Each row of a before or after table is a point. One or more steps were done to the points. Then noise was added and the rows were shuffled. The steps act on columns, c1 being the first. Write out the steps. A step turns or swaps two columns, mirrors them in a line or flattens them onto one, adds a multiple of one to another, or multiplies or shifts one. Angles are multiples of 10 degrees, from the lower column toward the higher: turns from -170 to 170, lines from 10 to 170 but not 90. Use the fewest steps. Two steps may share a column if one is a turn and the other turns, adds or multiplies; they go together, in the order done. Otherwise the lowest column goes first.
In the rows, zero is written as 128.

Before:
73	110	96
129	143	172
74	77	147
118	114	160
91	102	97
125	181	213
111	91	210
167	80	204
128	106	130
160	87	112
87	96	185
82	148	81
122	115	133
103	118	147
After:
114	128	192
140	115	169
134	71	84
157	108	240
152	80	208
185	158	232
82	127	243
138	101	148
147	127	133
167	66	153
144	88	91
99	91	71
145	125	131
177	151	110
Steps: turn c1 and c2 by 80 degrees; multiply c3 by 1.3

Before:
148	136	74	156	157	200
72	134	146	185	153	171
124	145	134	122	166	88
143	61	85	162	143	88
141	105	87	87	125	144
148	146	126	8	169	175
152	112	105	186	139	167
140	103	124	166	38	82
133	98	134	129	147	155
132	142	14	187	135	186
111	161	117	172	41	149
121	133	92	105	89	172
After:
162	110	55	105	67	129
157	180	121	73	136	189
118	115	165	137	112	169
174	153	112	241	72	112
92	78	87	99	195	87
136	92	11	78	96	169
150	138	124	83	234	132
137	155	124	121	94	118
112	135	62	151	140	108
152	166	90	157	122	142
177	125	83	70	98	121
18	103	127	80	83	97
Steps: multiply c1 by 2; turn c2 and c4 by 160 degrees; turn c5 and c6 by 150 degrees; turn c3 and c6 by -40 degrees

Before (11 x 9):
93	121	101	158	164	147	120	79	45
143	57	124	208	162	104	143	115	105
150	156	249	99	97	83	116	88	82
197	114	110	104	116	151	163	207	117
87	149	156	152	128	90	138	66	117
163	135	128	41	153	115	144	184	132
115	136	119	136	120	112	44	62	91
157	149	121	138	129	114	140	221	110
213	155	138	88	79	98	176	161	119
55	40	103	195	115	114	129	102	74
105	124	170	145	122	159	125	96	131
After (11 x 9):
97	82	110	100	166	146	113	112	40
112	89	122	77	119	107	39	101	94
109	97	152	105	119	157	123	120	136
49	35	111	137	125	115	135	183	76
143	32	123	157	160	98	145	165	111
201	175	112	188	114	155	161	164	116
150	144	208	76	95	74	118	105	88
84	86	151	84	129	84	135	87	119
157	170	122	213	132	120	140	120	111
161	235	135	133	154	114	142	160	133
215	187	142	141	80	102	171	118	122
Steps: turn c4 and c8 by -60 degrees; turn c2 and c8 by -70 degrees; multiply c3 by 0.7

Before (10 x 12):
125	129	143	132	99	153	180	86	138	137	121	134
178	121	175	164	139	86	163	179	125	174	103	137
140	156	138	150	142	100	104	95	149	137	150	127
124	128	135	127	148	162	135	133	106	72	105	130
104	108	115	102	152	185	165	138	96	115	118	171
119	163	128	146	158	107	121	142	68	130	98	169
102	106	149	102	137	130	188	98	122	140	134	119
144	153	174	127	111	112	113	94	123	138	164	118
123	113	117	100	129	136	115	116	103	99	107	145
135	150	136	153	126	127	95	86	117	152	142	97
After (10 x 12):
124	94	129	102	141	126	150	88	116	89	150	174
128	103	136	100	152	188	159	141	67	86	113	114
125	129	141	136	98	156	146	73	150	82	139	155
168	159	164	170	140	85	107	193	124	82	161	157
122	146	116	154	128	130	90	73	109	162	139	143
133	114	146	96	131	131	150	116	79	134	109	102
122	157	109	150	143	99	103	84	166	138	141	123
101	148	155	145	156	107	123	144	10	105	119	92
122	159	114	127	112	115	109	79	118	145	182	133
133	127	151	122	148	160	185	134	84	144	124	106
Steps: turn c1 and c2 by 40 degrees; turn c3 and c11 by 70 degrees; turn c7 and c10 by 60 degrees; turn c10 and c12 by 140 degrees; multiply c8 by 1.3; multiply c9 by 2

Before:
58	87	118	185	152	148	158	81	63	155	112	135	64	113	137	165	160	120
136	79	126	144	152	93	170	128	106	169	121	162	156	129	129	185	89	136
177	178	103	114	150	149	152	105	74	126	138	156	171	165	102	158	152	112
166	165	115	108	127	154	185	144	74	144	89	133	164	135	149	104	132	139
152	96	127	173	148	105	121	126	122	156	136	93	182	170	122	200	125	137
135	106	101	146	128	96	189	118	103	70	116	164	75	174	129	83	119	85
62	153	150	102	129	69	187	90	117	182	89	161	143	174	142	129	157	132
184	77	153	115	125	105	13	78	50	191	105	110	170	121	112	97	160	94
173	124	100	172	135	149	133	137	124	156	142	67	158	107	124	199	47	113
After (9 x 18):
74	118	94	142	137	152	121	134	123	157	128	67	157	152	118	200	199	169
119	163	132	167	128	154	160	146	103	138	86	134	190	116	147	103	121	117
142	84	118	46	156	146	187	81	101	154	110	140	91	143	141	163	92	125
93	95	127	127	148	101	94	130	117	156	141	91	172	107	115	204	150	92
114	108	107	126	129	100	205	117	113	66	109	172	113	154	131	86	146	78
109	84	126	131	151	90	148	123	122	173	124	160	170	128	130	188	159	146
183	149	166	83	127	70	166	86	119	187	96	164	166	106	142	126	109	84
107	179	101	176	153	154	129	105	107	131	136	156	178	129	102	161	118	79
100	79	165	173	123	103	6	77	97	191	114	107	99	155	114	100	99	116
Steps: multiply c4 by 0.7; turn c1 and c4 by 130 degrees; turn c3 and c11 by 20 degrees; turn c7 and c13 by 30 degrees; multiply c9 by 0.4; turn c14 and c17 by 160 degrees; turn c14 and c18 by 70 degrees

Before, 11 rows:
54	178	192	135	138	122	97	127	115	145	133	121	118	115	106	7	127	134	163	144
140	124	149	140	135	146	102	148	117	113	125	115	103	135	107	143	120	143	158	140
147	128	131	124	140	119	138	147	119	148	113	105	125	122	111	136	144	98	162	131
135	112	204	192	131	130	132	133	115	116	132	121	187	101	148	147	119	129	155	120
106	112	129	132	114	150	115	150	119	141	116	110	117	118	160	143	145	137	151	149
145	120	127	135	128	120	99	145	118	104	152	111	102	126	138	101	139	150	159	148
143	156	136	136	110	136	164	117	197	150	115	127	103	119	118	133	139	121	163	145
147	116	145	149	117	121	100	140	123	144	112	127	103	115	120	146	129	135	117	149
130	130	134	129	117	126	107	150	122	140	129	95	101	108	105	145	139	78	157	87
127	122	129	133	119	128	109	137	141	129	112	83	114	114	110	143	107	135	110	144
111	141	127	138	138	123	105	143	115	150	118	101	115	123	121	150	136	148	131	93
After:
127	113	200	192	104	130	132	133	115	145	110	121	187	145	138	147	116	170	155	119
143	115	139	149	113	136	99	141	123	122	144	128	103	147	132	147	116	175	116	151
153	129	136	123	137	137	139	148	120	118	151	105	124	144	126	136	127	138	162	132
114	122	125	133	118	129	109	137	141	131	152	83	115	140	128	143	113	175	110	144
71	178	193	136	115	128	97	127	114	122	141	121	117	147	109	7	176	175	164	144
120	140	131	138	137	134	105	143	115	117	140	102	114	144	129	150	146	187	130	93
132	124	151	139	128	108	103	149	117	134	147	114	102	114	124	143	114	183	158	140
146	155	129	135	109	123	162	116	197	118	145	127	103	146	133	132	126	161	162	145
123	112	125	131	114	117	115	148	119	124	110	110	119	143	164	142	156	178	151	150
148	120	127	135	129	132	99	144	118	143	105	112	102	118	113	100	126	190	159	148
137	131	129	129	115	125	107	150	122	128	145	96	100	152	115	145	135	119	157	85
Steps: turn c1 and c17 by -40 degrees; turn c3 and c5 by -20 degrees; turn c11 and c15 by 130 degrees; turn c6 and c15 by 160 degrees; turn c10 and c14 by 150 degrees; multiply c10 by 0.7; shift c18 by 40

Before:
35	147	187	46	158	201	98	111	110	61	210	148	172	131	153	127	103	124	152	167	105	154	85	74	188	88	200	118	111	96	188	194
117	106	49	147	179	103	200	168	128	146	103	106	81	172	139	155	171	142	147	102	129	89	146	142	89	174	55	137	95	198	179	82
122	39	68	68	165	119	189	152	155	72	189	120	138	84	149	194	130	126	149	201	146	162	106	169	150	143	71	152	93	146	151	181
56	133	166	132	201	211	116	67	94	99	179	151	196	137	90	125	108	120	123	106	141	162	95	74	112	101	142	118	119	111	106	185
119	77	71	41	171	83	143	135	130	103	158	107	162	95	185	166	134	115	186	176	125	103	136	164	117	73	129	118	71	93	119	196
167	121	132	135	98	104	211	118	178	143	98	73	139	166	192	205	182	104	64	119	114	136	180	146	99	155	75	175	126	193	173	64
54	127	176	140	146	177	126	51	80	100	177	188	128	164	121	75	90	201	56	92	84	142	66	52	161	80	157	121	145	114	104	137
77	172	158	128	153	174	139	82	86	110	148	156	160	175	86	70	126	147	83	133	142	190	97	57	206	129	222	122	167	124	84	133
215	115	57	138	179	71	222	173	126	119	125	78	122	145	162	213	114	133	130	48	123	119	125	137	108	163	58	117	123	173	176	85
After:
78	80	141	126	119	175	123	56	89	151	154	157	164	100	90	73	127	149	81	130	92	187	96	83	200	131	221	123	165	131	85	141
35	92	174	41	83	201	130	75	135	129	217	148	166	166	150	127	100	128	150	92	78	158	90	110	187	93	194	122	109	98	178	191
213	161	63	196	148	73	88	137	85	133	122	76	123	121	165	217	112	137	132	82	112	119	127	167	109	166	58	117	123	175	174	84
119	193	89	37	98	80	111	167	155	135	162	107	162	172	184	170	135	116	190	92	132	103	137	135	117	67	130	119	74	94	121	201
168	136	135	135	207	100	117	145	173	112	99	76	139	99	193	205	186	106	64	122	111	133	180	115	97	160	76	177	134	193	173	64
56	109	161	152	68	213	115	69	82	145	181	147	197	137	88	127	101	122	127	114	101	164	90	68	111	97	143	123	122	115	109	178
53	113	180	166	111	180	123	49	58	96	175	192	129	129	124	70	86	206	53	112	75	142	61	49	160	80	158	124	147	116	107	137
116	235	105	32	139	115	99	165	196	166	191	120	139	193	153	190	132	127	151	125	120	160	106	152	151	149	74	150	90	149	150	182
115	175	60	162	139	103	96	140	113	120	105	105	79	83	138	158	175	146	144	125	116	89	144	164	89	169	53	136	91	199	185	87
Steps: mirror c2 and c3 in the line at 100 degrees; add 0.5 times c20 to c9; turn c4 and c20 by 50 degrees; turn c5 and c7 by -140 degrees; multiply c7 by 0.4; swap c8 and c24; turn c10 and c21 by -110 degrees; turn c14 and c21 by -140 degrees

Before, 13 rows:
116	94	101	96	152	109	71	128	155	131	106	118	171	80	80	198	116	153	89	76	130	170	117	130	150	176	144	106	126	147	152	60	83	147	89	108	67	146	89	76	178	164	172	176	87	120	108	178	145	133	164	148	122	92	87	152	118	78	182	93	140	138	134	130
166	97	174	134	71	105	144	179	136	125	166	125	112	183	112	155	217	151	88	100	105	126	143	97	141	117	187	100	205	86	143	174	129	72	153	99	116	95	115	101	140	169	63	165	88	101	137	122	114	113	123	115	111	180	108	119	151	153	142	84	142	109	133	117
83	146	76	129	163	185	113	144	165	76	122	142	102	150	93	117	187	130	71	153	137	134	148	207	114	159	182	177	127	112	167	147	142	107	125	123	166	152	63	113	69	101	154	115	126	52	128	147	70	172	139	123	108	131	169	166	85	67	172	95	135	134	122	117
174	148	106	158	74	115	155	127	169	64	142	154	64	104	156	77	96	102	121	100	125	162	115	135	120	84	81	90	201	98	71	84	82	144	118	166	181	159	115	149	165	157	146	184	132	98	124	157	118	132	136	148	143	105	112	93	92	69	151	75	122	61	97	193
123	142	167	173	137	165	156	203	130	147	135	70	124	112	59	194	182	155	66	101	132	146	87	119	84	77	107	140	93	179	128	119	67	169	55	101	164	70	124	151	89	71	104	136	94	67	165	123	127	148	187	157	127	75	94	66	162	159	125	184	211	95	81	200
160	123	176	163	99	143	76	125	75	172	126	132	179	187	171	160	217	77	88	120	62	169	89	200	128	110	87	157	146	129	114	165	95	104	117	150	151	51	158	122	177	74	68	185	183	45	142	101	70	96	89	70	54	99	131	60	123	67	125	152	106	147	135	175
188	116	96	87	77	98	72	135	134	134	129	163	60	73	117	124	148	131	164	141	57	151	48	94	83	103	147	176	101	110	163	94	53	150	92	91	179	77	65	91	65	98	177	65	63	121	202	192	102	103	160	121	73	94	161	138	121	186	203	84	90	54	130	114
101	111	62	176	136	163	73	118	124	162	108	138	156	66	73	144	114	162	170	111	132	128	63	185	113	138	170	98	205	107	67	91	99	81	143	151	63	152	65	125	142	158	108	71	178	68	118	118	168	81	118	69	149	149	79	114	58	153	192	88	88	105	119	133
192	192	144	142	183	147	120	142	194	137	148	126	161	159	106	106	141	159	128	173	85	120	93	157	170	90	82	71	155	61	104	150	105	122	168	115	127	157	118	78	100	165	92	133	119	75	88	102	69	81	169	145	140	156	145	125	153	113	115	158	193	156	180	143
120	162	105	64	144	85	103	138	110	88	179	92	156	77	99	198	94	133	92	69	56	114	107	177	191	68	82	109	162	75	86	137	143	86	57	101	110	148	125	185	187	73	102	109	165	130	164	152	130	154	67	186	155	112	68	118	112	72	132	154	176	152	181	188
115	170	93	62	192	95	100	96	169	91	165	130	170	65	54	101	98	131	165	129	140	89	122	130	196	146	137	161	196	135	54	141	20	65	130	117	166	63	93	86	107	79	136	147	163	111	87	126	155	149	189	155	120	159	92	136	83	104	117	64	115	77	159	107
120	84	148	167	79	102	161	137	82	141	152	141	149	118	69	184	146	130	67	94	93	186	148	168	116	104	69	175	182	155	132	76	109	131	110	141	121	94	138	141	143	148	86	160	144	91	137	94	104	151	96	152	124	167	166	164	122	188	190	134	121	55	94	174
77	169	80	174	105	180	142	109	89	72	130	100	111	172	109	192	160	138	141	152	83	90	104	115	138	104	87	131	169	90	82	68	26	123	139	139	148	77	147	182	140	186	131	84	88	138	176	210	61	186	73	105	110	120	61	156	159	145	144	126	101	80	128	147
After:
108	169	87	62	192	96	101	95	164	102	169	130	170	66	58	94	180	129	169	131	137	92	125	129	87	165	135	158	194	138	57	138	19	72	129	116	80	62	91	85	102	83	137	141	161	116	84	131	158	150	188	151	117	167	90	143	81	102	114	64	109	77	156	108
162	122	169	167	100	141	77	130	75	162	124	134	181	191	171	157	74	78	92	117	56	166	89	198	65	88	82	154	144	121	121	168	95	103	112	152	165	44	154	124	171	78	64	186	180	40	147	102	72	95	80	70	52	99	129	62	125	72	128	151	102	151	133	172
123	94	147	164	73	97	157	139	77	137	156	144	147	119	74	180	111	125	63	94	91	183	142	167	128	84	71	170	185	156	133	76	109	139	109	144	138	94	136	149	140	151	87	159	145	83	141	89	103	152	89	153	126	163	162	163	123	185	194	136	118	65	97	176
125	139	169	175	137	164	161	212	129	141	135	73	123	113	55	192	110	151	67	98	130	145	91	117	97	33	113	144	95	184	129	125	67	175	58	96	193	61	120	154	87	69	110	136	96	66	165	129	126	149	186	157	126	75	100	68	156	153	132	186	214	98	92	200
101	112	64	178	134	166	72	114	121	158	107	135	156	65	76	151	101	166	175	106	128	125	66	187	188	146	172	99	201	104	69	94	105	82	143	153	113	154	63	125	143	160	105	76	179	63	115	124	162	81	117	64	149	146	74	111	58	152	192	88	88	106	120	138
192	114	94	99	79	106	71	140	129	133	129	168	59	71	118	120	149	129	162	139	48	147	48	94	106	77	147	179	108	111	157	99	53	148	87	95	193	77	63	86	66	99	179	63	63	120	198	191	107	106	156	123	81	95	162	141	121	185	201	80	86	57	130	115
170	147	105	167	77	119	151	129	171	82	146	159	60	107	157	76	186	106	125	104	128	162	114	136	116	40	79	95	194	101	68	82	85	144	114	171	149	161	116	152	164	158	143	195	133	91	124	156	120	127	137	144	143	103	113	94	89	71	152	78	110	50	99	191
85	154	78	131	163	182	111	140	164	92	116	143	108	149	84	118	122	127	73	151	132	139	146	206	74	185	181	176	127	107	171	144	141	110	123	130	172	150	62	124	70	106	151	112	125	48	130	146	70	176	145	126	110	130	172	163	91	70	168	102	132	130	127	126
119	98	100	103	153	111	69	123	149	129	104	118	168	78	82	199	98	157	86	74	130	165	114	131	165	220	146	107	128	148	146	57	79	145	89	113	82	142	88	72	178	159	171	176	85	120	103	179	140	134	166	150	127	92	88	149	120	81	186	86	146	131	138	133
188	197	143	142	181	148	115	138	190	134	151	126	156	158	103	110	116	158	129	180	82	119	91	159	95	52	87	68	162	56	100	149	102	117	169	115	94	154	111	82	96	168	86	132	123	76	88	104	67	83	163	148	142	155	145	127	152	117	116	160	189	156	176	141
164	97	177	134	61	103	146	177	139	130	168	122	110	186	111	150	52	147	84	97	102	123	148	100	81	105	192	97	208	90	138	173	133	65	157	95	146	99	106	103	135	175	66	167	91	106	140	120	114	114	123	113	109	180	109	118	154	153	138	89	145	115	139	112
69	168	84	167	107	173	149	112	98	81	136	97	116	180	113	195	115	137	143	152	74	90	102	113	90	80	90	124	172	88	85	68	24	120	139	136	139	76	144	185	139	188	127	89	89	136	173	212	65	194	69	113	106	120	57	155	158	150	149	120	101	79	124	147
125	157	103	62	142	80	107	131	111	100	174	87	159	81	100	195	143	134	92	66	57	115	109	187	125	4	84	110	158	76	87	135	147	88	53	102	56	150	128	194	186	71	96	110	165	128	164	156	122	152	65	178	150	113	69	117	115	73	133	154	177	157	181	193
Steps: multiply c10 by 0.7; turn c17 and c37 by -140 degrees; turn c25 and c37 by -120 degrees; multiply c26 by 2

Before (13 x 64):
172	105	93	132	85	65	127	167	146	94	75	126	148	149	212	175	76	182	130	182	148	116	161	90	88	97	121	151	129	134	135	141	194	85	114	165	117	42	79	131	127	125	62	143	196	166	101	160	75	161	177	154	138	164	129	101	174	161	92	67	149	126	168	114
72	227	166	134	76	118	96	54	150	130	144	150	110	170	97	97	109	76	176	165	206	125	197	197	98	65	121	79	72	165	194	117	119	171	79	159	80	47	167	182	131	169	129	86	95	101	156	100	69	113	154	95	196	80	139	111	152	139	87	136	109	79	121	162
143	104	51	143	134	108	191	183	150	76	200	163	131	123	88	174	109	153	149	71	197	174	160	154	107	83	127	147	121	112	101	170	167	170	88	62	82	117	68	130	75	135	78	157	91	131	173	186	183	102	89	152	182	123	140	129	151	192	141	48	93	62	94	42
182	213	176	93	181	119	165	133	80	131	121	75	217	153	106	81	178	188	151	178	160	69	118	101	110	124	153	162	114	127	120	107	164	114	181	162	129	133	161	115	71	179	55	60	194	127	48	146	185	173	167	124	118	164	91	129	71	84	124	108	164	62	201	141
159	237	139	173	130	156	122	183	79	186	180	178	184	59	190	52	59	95	105	83	133	170	113	139	123	162	197	148	164	126	98	238	148	160	129	166	92	116	125	150	155	161	102	84	218	131	57	183	197	91	100	69	91	190	182	64	113	89	156	147	108	139	210	162
68	173	147	144	126	90	144	174	87	102	196	81	152	122	170	127	155	85	98	74	90	176	185	80	170	73	211	84	104	122	80	115	161	122	111	125	171	103	54	151	160	64	179	129	122	104	172	95	163	117	136	87	146	127	66	165	164	106	101	141	157	167	147	124
87	134	139	78	167	181	194	128	148	156	186	114	184	56	98	83	132	149	171	141	110	180	103	154	122	78	152	205	104	214	183	217	180	122	191	125	179	86	94	144	64	166	129	83	139	102	83	154	172	153	76	59	91	197	141	155	179	102	36	115	137	122	120	120
169	228	59	144	180	126	186	149	78	163	112	109	177	152	96	70	176	72	89	182	105	65	167	91	122	152	176	115	152	206	125	119	142	194	136	101	195	119	86	157	128	145	142	180	133	118	109	170	101	92	160	112	123	158	141	69	147	172	106	101	68	122	140	93
156	187	160	144	136	91	150	89	83	70	77	61	127	77	149	105	67	102	168	77	207	60	150	74	62	95	184	108	114	205	69	198	121	68	69	161	111	38	117	153	46	63	103	82	172	153	94	185	133	110	102	167	124	77	86	186	155	138	81	143	76	136	147	165
80	238	120	116	169	151	119	108	41	147	96	67	87	71	146	61	70	85	145	74	151	102	143	200	146	89	142	147	107	123	75	196	98	110	167	76	166	68	169	193	108	138	80	130	207	117	148	124	113	94	98	100	104	158	170	139	202	146	109	163	33	176	195	153
79	123	140	81	126	98	123	71	134	170	182	89	103	105	182	76	137	72	130	185	92	142	136	132	153	172	200	138	78	119	79	127	192	62	166	68	183	136	128	102	31	85	170	143	90	120	98	120	162	167	156	169	214	89	164	97	91	211	157	157	139	152	124	160
97	108	134	122	154	98	102	84	163	109	103	104	195	73	152	92	126	184	155	125	140	141	137	169	70	153	140	119	125	183	114	172	156	148	174	74	100	143	154	225	123	185	143	161	98	113	164	117	200	179	180	108	202	155	107	183	73	125	129	106	152	104	167	129
181	112	111	81	104	126	210	69	155	65	134	146	171	92	167	99	136	105	146	116	128	78	94	114	71	106	120	182	106	96	166	187	151	132	182	61	107	91	123	174	87	150	127	59	130	176	75	197	201	122	111	112	188	107	151	68	194	100	54	44	136	168	172	109
After (13 x 64):
86	132	133	80	101	182	191	125	144	154	185	114	179	58	103	81	133	148	138	141	109	54	104	154	122	77	152	207	103	216	147	222	185	119	196	126	172	85	90	142	62	163	126	80	132	104	86	154	151	153	77	63	92	194	142	183	181	103	37	111	138	97	118	122
67	227	163	135	109	115	99	57	154	131	147	152	113	170	92	99	109	78	177	168	213	74	201	200	100	61	118	79	73	166	92	121	120	166	77	157	77	49	163	182	136	163	122	87	99	101	163	97	102	116	155	89	195	72	139	162	156	143	90	135	112	195	126	161
82	124	140	82	153	98	123	73	140	169	187	94	107	96	182	78	136	69	153	181	95	159	137	133	157	167	199	143	78	118	165	129	196	64	164	68	183	134	129	108	30	83	169	141	89	117	98	118	159	164	160	172	214	93	169	116	94	213	158	157	142	116	125	159
67	176	145	145	157	89	143	174	83	105	194	82	153	124	167	128	152	88	92	69	89	143	186	78	166	72	209	88	107	123	196	114	161	127	109	120	171	108	53	152	161	62	178	123	124	101	176	103	168	115	131	89	144	125	67	120	165	115	94	137	160	110	148	126
154	235	138	175	139	155	122	185	74	183	185	170	188	59	193	51	59	96	167	84	134	132	111	143	118	161	191	149	164	127	178	241	145	161	127	167	93	114	129	150	153	160	104	83	215	130	60	184	204	90	93	71	92	181	179	74	112	87	156	146	107	115	204	166
169	228	65	141	99	125	186	148	80	167	117	111	174	150	96	71	177	77	166	185	106	161	167	82	119	148	172	113	147	201	73	121	138	192	134	100	193	120	82	164	131	149	145	185	136	119	112	164	78	94	156	112	121	159	138	65	149	175	105	104	72	82	135	89
188	209	175	95	45	117	162	132	82	127	119	76	216	150	111	78	178	181	141	182	159	163	121	100	108	122	148	160	117	122	81	111	164	110	183	159	133	136	158	114	72	173	56	61	193	129	48	147	156	173	164	124	118	166	85	146	76	86	124	110	164	116	201	148
82	242	122	113	151	147	115	106	42	146	96	74	83	70	146	59	73	73	134	69	149	182	140	198	150	89	139	149	105	119	134	198	93	111	166	73	167	65	169	192	110	133	80	132	210	116	152	123	89	87	92	103	103	152	169	151	203	145	109	166	31	66	192	150
167	102	88	131	149	64	124	166	146	94	79	129	153	148	213	177	69	183	145	184	147	126	155	92	86	99	117	152	128	128	111	143	193	83	113	166	121	47	80	133	126	128	62	144	193	166	99	159	97	158	176	155	138	160	134	118	169	163	90	65	146	168	172	121
147	107	48	140	73	108	194	183	151	76	205	166	132	118	87	176	111	157	138	73	195	129	159	158	104	87	131	144	121	109	184	172	169	170	89	56	84	118	63	127	73	136	77	155	87	129	175	185	179	104	89	152	181	123	141	149	149	193	147	48	91	156	98	42
179	111	113	81	176	127	217	70	157	64	135	149	172	93	167	100	130	113	172	120	124	117	90	114	67	105	124	182	102	92	65	189	155	128	180	61	109	99	120	182	87	146	130	56	130	174	81	194	210	124	113	111	184	106	153	111	194	99	56	42	135	131	179	104
156	188	160	147	127	91	142	90	86	70	75	60	128	78	151	106	77	102	84	81	209	212	149	76	53	103	182	109	115	202	96	196	114	66	70	162	105	42	116	154	41	61	103	81	173	152	89	183	127	110	109	164	124	72	79	188	157	135	79	147	76	124	148	168
94	111	134	125	100	97	102	85	162	110	105	105	195	76	154	92	131	188	97	130	142	132	136	172	74	155	143	115	122	179	147	175	157	148	175	73	104	144	155	221	126	182	142	158	99	113	169	124	187	186	180	113	205	153	109	175	71	123	129	105	155	117	168	131
Steps: add -0.5 times c5 to c49; turn c5 and c62 by -120 degrees; turn c19 and c56 by 60 degrees; add -0.3 times c46 to c19; turn c22 and c31 by 120 degrees
